Rows are points. Each table stands for the endless flat space through its points: a line for two points, a plane for three, and so on. Write the one point that lies in both, or say that there is none.

First (2 x 4):
[[-11  14 -22   0]
 [  9  10  -2  16]]
Second, 2 rows:
[[ -4   9 -15   6]
 [ -8  17 -19   2]]
They share: [ -6  13 -17   4]

First:
[[ 19   3  13 -16   4 -20   1   6]
 [ -8 -19  20 -26   5  -6  -3  18]
 [  7  -5  25 -40  -8 -12   1   6]]
Second, 3 rows:
[[ 20   2   6  -8  13 -16  -1  17]
 [  6  -2  24 -30  33 -27  13  42]
 [ -6 -18   8  -8   3  -5   3  10]]
They share: no point

First:
[[-12   9  12 -23   4  11   6  16  14]
 [-10   4  16   5  13   0 -19  -2   0]
 [  0  27  12  25  10  -7 -48 -20  26]]
Second (2 x 9):
[[  0  35  13  10  -3  19 -12 -10   7]
 [ -4  11   5   2   5  -5 -20  -6  27]]
They share: no point

First, 3 rows:
[[-16 -11  12   1  17   0  21  -8  27 -10   2  21]
 [-30 -26  31  -9   0   8  18  35   2 -27   8  15]
 [-24 -26  25 -19  -2  16  20  23  12 -19  14   9]]
Second (3 x 12):
[[-27 -20  28  -7  11   1   5  11  16 -14   8  12]
 [-37 -13  18 -28 -17  11  10  17  26   1  21  -3]
 [-32 -12  14 -22 -12  12  15  14  27  -2  16   3]]
They share: no point

First (2 x 14):
[[-24   4   3  22  -2  -3 -21  11  28  -1  16  -7   5 -13]
 [-15   1  21  19 -14   9  -3  23  13  17  13  -1  -4   2]]
Second (3 x 14):
[[-39  15  29  28  -6  17 -18  -2   2   6  26 -13  -4 -19]
 [-13  -3  13  18  -8   3 -10  22  22  16  12  -1  -4   1]
 [ -3 -13   9  14  -4  -1 -12  28  30  26   8   3 -10   9]]
They share: [-18   2  15  20 -10   5  -9  19  18  11  14  -3  -1  -3]

First (2 x 20):
[[  0   5  -2 -22 -23 -11   5 -12 -11 -22   8  12   7  15  26  -6 -19  25
  -19   3]
 [  5  15   3 -17  -3 -21  25 -22 -16  -2 -22  22  -8  30   6  19 -14  -5
  -24  13]]
Second (3 x 20):
[[ 32   9  -9 -41 -24 -33  16   8   5 -17   8  22  -8  42  27  -2 -26   4
  -51   4]
 [ -8   9   3 -13 -12  -9  12 -24 -19 -13  -8  14   4  14  15   6 -14  16
  -11   8]
 [ 10  21   3 -28  -6 -18  15  -9  -7 -19 -11  32  -2  26  27   6 -11   4
  -26   5]]
They share: [  2   9   0 -20 -15 -15  13 -16 -13 -14  -4  16   1  21  18   4 -17  13
 -21   7]

First:
[[ 12   8 -10  22  -2 -12   3  -6  -8 -27 -23 -11   4 -17  21 -14 -13 -30
  -14   8   5  19   6  13]
 [ 30  24  10  19  -7   5  14 -17   4   1 -12 -28  -6 -15   6 -22  -8  -9
   -7 -15  21  14  -6  12]
 [ 12  10  -6  19   3  -5   4 -19   4 -19 -10 -18 -10 -13   6 -24 -12 -21
   -3   1  19  24   0   8]]
Second (2 x 24):
[[ 18  -1   1  23 -11   5  19 -26  -9 -24  -6 -31  -7 -18  -1  -8 -23 -38
    7 -14  21  13 -15  -7]
 [ 18  29  -5  17   7 -13  -5  -2   9  -6 -24  -7  -1 -12  23 -32   1  -2
  -23  10   9  25  15  29]]
They share: [ 18  14  -2  20  -2  -4   7 -14   0 -15 -15 -19  -4 -15  11 -20 -11 -20
  -8  -2  15  19   0  11]

First, 2 rows:
[[-12 -21   9  -4   0  -5 -15   6  18 -26  11  -1  -7 -11 -27 -30  10 -20
   -7  25  -9 -23   6 -17]
 [-21 -12   3   2  18  13 -21   6  21  -8  23 -10 -16   7 -15 -12   7 -20
  -10  10   0  -5  -3  -2]]
Second (4 x 24):
[[ -4 -36   5 -19   8   6 -43  -4   8  -7  49 -14 -27  -3 -46 -14   0 -28
   -7   3 -17  -1  -1   8]
 [-20  -6  17   7  28   8 -19  28  40 -13   5 -24   1  -3  -8 -14   8 -36
  -15  43   3 -25   1 -18]
 [  6 -36  11  -7  14   4 -47  22  28 -21  29 -16 -23   1 -36  -2  12 -40
  -13  27 -25 -15 -11 -16]
 [-38   0   8  -4  20  11  -6  -6  15   4  24 -18  -1  -7 -14 -32  -6 -16
   -7  12  18  -8  15  11]]
They share: [-18 -15   5   0  12   7 -19   6  20 -14  19  -7 -13   1 -19 -18   8 -20
  -9  15  -3 -11   0  -7]
